Every row gives one point. To make a cloud, some directions were put in groups of two or more. Within a group, all points are equally far from the middle, so they leave a hole (a ring in 2 directions, a hollow ball in 3). The other directions are filled evenly. Then the cloud was stretched, turned, moved and blurred a little. Count the holes, and give their numbers of directions, smallest first.
In the rows, 128 means zero.

Cloud (14 x 2):
[[122  94]
 [139 174]
 [176 102]
 [121  94]
 [149  88]
 [186 141]
 [184 116]
 [103 119]
 [143 175]
 [156 173]
 [102 136]
 [172  99]
 [105 114]
 [117  98]]
Holes: 1 (2)

Cloud (19 x 3):
[[ 93  91  92]
 [128  53 155]
 [187 128 160]
 [158 110 170]
 [123  79 160]
 [102  93  82]
 [131 174 109]
 [175 131 101]
 [176 152 101]
 [122 132  90]
 [123 126 161]
 [118 121 156]
 [127 125 165]
 [176 124 104]
 [185 113 143]
 [168 164  97]
 [133 116  81]
 [171 121  98]
 [126 137  90]]
Holes: 1 (2)

Cloud (32 x 4):
[[112 107 127 166]
 [140  88 111 122]
 [ 98 106 118 173]
 [ 95 117 164 176]
 [ 97  95 103 117]
 [ 86 117 123  85]
 [ 96 116 180 119]
 [ 45  87 124 122]
 [152  86 109 168]
 [ 92  84 136 111]
 [ 95  88 146 108]
 [102 136 168 151]
 [ 62 108 141  97]
 [136  99 155 149]
 [105 122 132 182]
 [ 68 101 120 104]
 [127  93 141 170]
 [115 102 129 165]
 [ 91 133 119  79]
 [ 72 118 131 154]
 [116 104  96 147]
 [ 96 163 190 136]
 [103 128  94  88]
 [ 72 141 162 161]
 [ 95 123 112 114]
 [144  79 108 170]
 [121 100 137  97]
 [ 85 127 164 130]
 [ 64 105 105 114]
 [ 45  86 131 116]
 [ 65  96 140 155]
 [155 101 151 110]]
Holes: 0

Cloud:
[[112  84  87  83 109 179 151 112]
 [113 172  98 136 128  99 145 198]
 [119 171 136 135 110 140  93 101]
 [112 154 135 141  98 132 153 100]
 [127  82 107 144  98 126 145 125]
 [110  97  80 148 139 129 178 164]
 [ 85  85 147 165 148 142 155 106]
 [123 161  44 115  92 175 146 152]
 [109 148  75 165 103 108 159 157]
 [141 142 105 182 116 181 182 175]
 [191 145  65 128 129 159 129  91]
 [175 121 146 148 148 130 147 137]
 [ 95 161 109 111 109 147 158  65]
 [ 98  88  62 145 102 166 115 143]
 [ 83 176 120 126 132 133 144 162]
 [127  93 135 135 102 155  66  99]
 [156 153 119 150 114 141  78 119]
 [143 169  48 131  99 126 158 118]
 [160 117  98 160 181 163 154 102]
 [107  90  64 155 131 132 104  92]
 [169  84 101 112 105 152 167 149]
 [140 169 111 193 137 128 167 161]
 [116 166  58 120  71 149 147 157]
 [108 150  73 151 122 172  89 162]
 [122 105 103 160 146  88 183 132]
 [117 129  88 136  92  83 125 173]
 [132  95 102 154  66 101 113 148]
 [ 91 135  83 131 121 100  87 124]
 [149 167  89 136 160 140 110 148]
 [ 97 123  93 116  56 137 161 144]
 [ 96 186 145 146 165 154 153 108]
 [183 148  81 120 107 162 141 140]
 [148 162 118 137 111 177 190 133]
 [135  96 104 122  98 206 138 145]
 [144 129 165 188 116 116 135 129]
 [133 136  94 111 129 211 185 156]
 [141  95 120 136 158  78  96 118]
 [ 67 156  95 158 140 141 107 140]
 [ 89 129 115 144  88 101 110 168]
 [160 105  84 128  65 104 151 115]
 [ 79 138 150 155 110 136 167  96]
 [178  85 109 199 124 141 166 136]
 [195  87  86 124 101 132 156 158]
 [121 156  76 195 177 106 117 151]
 [145  82 130 146 140 136 159 138]
 [105 100  85 130 125 128 141  77]
 [ 98 132 117  95 129 120 145  86]
 [121 164  56 120 172 116 118 113]
 [144 152 129 180  92 126 110 127]
 [101 104  88 156 144 171 190 178]
 [130 100 144 131  98 116 181 162]
 [154 115 136  78 119 156 108 110]
 [134  91  65 108 144 128  77 108]
 [141  79  74 101 109 160 165 110]
 [ 87 117 120 160  95 133 173 106]
 [113 136  93 110 174 193 169 131]
 [126 170 120 177 143  77 119 125]
 [ 75 151 106 132 131 138 175 159]
 [ 78  98  92 177 150 162 153 117]
 [110 175  96 123  89 177 119 128]
 [125  85 101 144 121 173 125 164]
 [107 176 118 165 128 129 108 201]
 [ 78 124 134 140 102 118 149 158]
 [126 158  79 182  97 115 180 138]
 [125 100  97 130 125 188 120 161]
 [129 157 168 113 121 127 114 129]
 [ 93 110 105 105 195 156 147  96]
 [131 127  57 138 185 101 142 139]
 [ 86 113  98 144 115 117 152 179]
 [ 84  98  75 100  94 178 170 111]
 [159  81  72 134 124 130  89 129]
 [139 165  73  86  67 120 148 147]
 [157 167 108 132 102 116  93 119]
 [130 115  71  94 146 181 131 148]
 [170 173  95 167 143 120 177 115]
 [175 106 126 194 111 136 139 115]]
Holes: 1 (3)

Cloud:
[[100 169  98 118  74 110 138  81 105]
 [120 140 158 174 183 111  82 133  84]
 [107 117  67 162 101 140 131 133 169]
 [105 108 188  97 126 118 152 107 150]
 [118  93 138 110 164 151 110 159 144]
 [ 98 152 187 124 106 116 105 161 104]
 [107 147  84 152 142 170 157 132 155]
 [169 128 127 132  99 160 178  65 108]
 [ 65 113 142 124 115 102  81 138 116]
 [111 155 154  94 117 141 148  57  69]
 [ 84 137  94 136 171 181 105 100  67]
 [138 111 117 125  82 149 108 161  69]
 [ 96 100 102 164 113  97 140 156 102]
 [169  94 137 132 194 145 148 122 113]
 [ 88 113 125  75 160 124  96 105  94]
 [134 154 142 141 138 189  82 136 134]
 [ 89 142 125  75 127 151  67 100 139]
 [139 106 168 161 145  88 152 107  59]
 [136  86 113 181 167 154 179  99  80]
 [148 161 158 126 194 145 153  98 114]
 [138 156 122 112 156 151 108  44  94]
 [154 120 124 108 145 120  67 135  73]
 [123 143 130 154 103 106 165 103  53]
 [140 107  93 140 165 116 161 115 158]
 [ 78 137 138 179 124 134 151  94  69]
 [134  84 140 172 180 111  95 117  99]
 [133 175 148 106 146 160 129  37 127]
 [ 92  77 111 153  83 108 138 134 149]
 [104 103 133 154 155 196 155  94 140]
 [135 199 125 126 153 141  94  96  98]
 [ 87  80 144 122 151 144 163 177 101]
 [117  89 101 172 139 134 109 178 114]
 [130 103 105 103  90 144 179  84  96]
 [117 121 178 120 199 151 135  85  78]
 [130 179 162 114  84 120 141 138 141]
 [167 181 148 136 127 181 129  92 131]
 [118 134  92 141 137 131 184 152 129]
 [ 94 134 123 107 171 194  95 118 101]
 [120  80 121 182 136 149  80 106 119]
 [113  90 101 181 132 143  80 109 140]
 [146 102 158 180 155 106  92 112  97]
 [126 120  74 167 165 146 153  90  92]
 [109 143 142 127 152 138 161  45  76]
 [131 118 135 163  95  91 139 165  84]
 [168 157 103 117 103 114 141 136 126]
 [132  70 138 151 143 188 159  99 108]
 [ 78  75 142 126 137  92 135 122  77]
 [ 90 163 147 161  98 160 120  85  87]
 [101 185 111 159 174 142 134 104 100]
 [ 97 143 149 163 122  95 156  76 101]
 [110 135 187  72 129 127 112 119  72]
 [111  80  98 160 153 158 140  59 107]
 [144  94 133 135 153 139  62  94 104]
 [152 164 141 122 168 134 104  68  77]
 [122  91  69 138 153 154 154  86 158]
 [135 154 148 161  91 166 177 119 111]
 [134 114  88 194 140 167 151 109 109]
 [127 100 135  93 113 134 140  90  39]
 [118 119 160 115  71 164 119 141 133]
 [151  84 116 115 137 142  83 139 127]
 [ 93 169 137 150 123 138 164  57 100]
 [143 154 175 159 129 103 113  92  72]
 [132 116 136 155 121 162  62  85  91]
 [103 115 140 156 103 175 181 149  83]
 [101  86 155 180 104 121 100 105 102]
 [112 188  98 101 117 176 124 108 149]
 [158  82 119 120 158 167  93 149  90]
 [141 148 195 105 163 148 136  83  78]
 [177 110 150 171 153 144  90 169 107]
 [104 180 138 178 138 155 129  96 148]
 [130 102 149 106 183 149 112 157 128]
 [ 67 136  89 123 177 122 140  98 109]
 [154 158 170  98 123 119 136 170 100]
 [135 138  91 119 168 174 172 120 117]
 [161  83 149 133 128 121 158  60 151]
 [116 170 192 138 106 141 113 140  59]
 [170 103 110 102 137 133  99  92 162]
 [124  75 108 138 190 159 151 153 105]
 [177 136 141 107 111 114 138 164  75]
 [133 113 107 134 146 176 108  59  72]
 [136 120 155 101 117 115 135  53  77]
 [133 138  86 114 128 184 148 139 108]
 [183 131 109 117 154 116 130 110 127]
 [140 131 101 201 115 146 111 104 126]
 [111 123  85 174 121 136  82 138 113]
 [119 193 130 156 129 174 132  77 135]]
Holes: 3 (2, 2, 4)

Cloud:
[[100 141 117 109 161 160 103 132  65]
 [ 97 116 139 149 102 153 120 151 140]
 [132 120 116 142 149 169 120 170  63]
 [159  99 147 125 159 147  77  99 157]
 [109 119  86 164 115 142 112 157 124]
 [140 132 144 214 118 155  63 118 134]
 [120 141 106 143 139 176 112 116 103]
 [130  97 170  95 145  94 120 125 132]
 [136 109 138 148 158 140 160  87 147]
 [130 104  91  80 119 109 117 111  95]
 [157 117 100 168  77 132 100 160 100]
 [103 151 183 161 121 127  66 102 144]
 [111 127 138 160 151 184 126 127 112]
 [ 73 144  99 175 136 157 150 118 112]
 [112  97 166 110 141  88 131 134 123]
 [ 90 124 103 181  97 128 130 145 141]
 [ 84 106 153 113 113 150 123 172 109]
 [130 125 137 118 150 129 175  74 130]
 [151 158  97 170  91  75 109 103 123]
 [118 107  77 146 181  87 135  61 143]
 [173  82  99 118  97 106  80 155 144]
 [ 90  74 166 137 145 176 110 149 109]
 [ 68 158 114 113 149 164 132 124  81]
 [129 107  69 136 104  97 134 140 110]
 [109 103  99 182  78 152 130 123 122]
 [130 128 177 113 141 193 135 173 110]
 [164 117 155 210 148 100 157 149 123]
 [137  68 103 134 155 110  98  66 126]
 [115 168 105 175 131 137 128 155 122]
 [124 131 147 151 156 155 110 125 164]
 [116  95  89  94 180 138  96 161 104]
 [109 148 136 141 116 101 100 100  84]
 [ 83  84 155 133 150  80 121  86 113]
 [135 114 117  94  68 131 121 113 151]
 [107 108 131 102  76 134 122 147 138]
 [ 84  95 114 201 111 124 155 127 107]
 [147 123 117 191  91 121  80 120  99]
 [129 120 206 133 123 146  93 143  94]
 [127 185 124 104 177  69  69 126 137]
 [178 123 104 180 167 117  75 100 127]
 [ 98 170 157 112 144 152  57  55 159]
 [ 95 111  81 130 170 102 106  63  72]
 [154 136 173 119  85 136 109 170 184]
 [112 107 112  85  75 125 120 144 105]
 [173 129 122 109 157 130 115 133  70]
 [111 160  98  62  96 135  63 119 164]
 [145  93 108 182 116 109  70  98  89]
 [ 68 101 133 127 113 141  98 122 128]
 [163 138 114 208 150  86 108 119 120]
 [140 117 140 153  83  88  90 125 123]
 [145 119  64 173  89 148 124 141 138]
 [115 129 110 165 128 160 129 106  51]
 [132 117 160  97 177 115 133  98 128]
 [118 132 154  99 136  61  56 115 114]
 [157 116 116 156 117  99 130 162  85]
 [142 121 157  84 182  97  80  90 134]
 [159  77 136 192 120  73 103 105 143]
 [ 69 116 129 158 143  85 101 165 132]
 [ 62 124 128 167 158 140  80  77  80]
 [ 88 155 168 147 171  93 115 101 117]
 [143  76 118 189 115 116  93 113 204]
 [123  98 124 152 119 138  50 172 117]
 [117  94 129 148  77 136  63 130 127]
 [167 133 117 151 165 131  57  90 140]
 [120  47 127 182 153  80 120  96 109]
 [115 150 119  72 126 106  58 115  75]
 [169 102 105 161  93  77 120 106 171]
 [161  67  87 177 160  82 103 112 116]
 [149 142 133 133 165 138  31 140 135]
 [160 152 141 121 113 115 160 116 173]
 [125 148 121  67 173  92  96  95  89]
 [ 89 119 146 158 157 178 128  99 122]
 [ 77 133 113 189 157 147 133 126 113]
 [132 164 148 156  96 150  80 161 156]
 [163 134 106 174 171  99 126 129 103]
 [196 152 149  79 134 144 100 121 122]
 [124 159 143 199  83  77 105  96 163]
 [139 148  89 101 122  72  93 139 114]
 [160  93 136 130  44 134  94 122 109]
 [133 107 133 148 175  63 157 136 162]
 [138 104 131 133  74 104 123 155 164]
 [141  76 130 176 102 161 100  99 164]
 [132 121 173 138  78 185  88 154 110]
 [150 153 136 128  63  75 138 142 166]
 [131 159 106  74  77 121 120 119 189]
 [112 153  87 131  92  96  68  87 113]
 [104 133 144 149 174 161  92 115 131]
 [137 153 135 187 163  55 109  87 163]
 [125 141 113  81 160  82  69  97  95]
 [116 164 168 160 102 116 116 134 146]
 [124  90  89 159  80 111  99 103 130]
 [106 188 152 130  57 129 117 134 139]
 [129 116 149  92 160 149 137 105 135]
 [170 145 126 106 160 118  51 150 107]
 [140  98 135 157 107  91  50 139 111]
 [ 89 139 150 141 173 144  88 140  98]
 [111 105 161 182 175 122 107 136  76]
 [136  53 117 141 149 107 119 124 151]
 [134 163 146 148 174 116  91 105 116]
 [ 59 119 119 183 150 135 119 124 128]
 [117 128 173 143 141 160  54 153 120]
 [148 142 170 166 139 102 119 108 177]
 [115 132 155 156 167 156 136 175 136]
 [129 159 162 169  82 117 133  98 185]]
Holes: 1 (4)
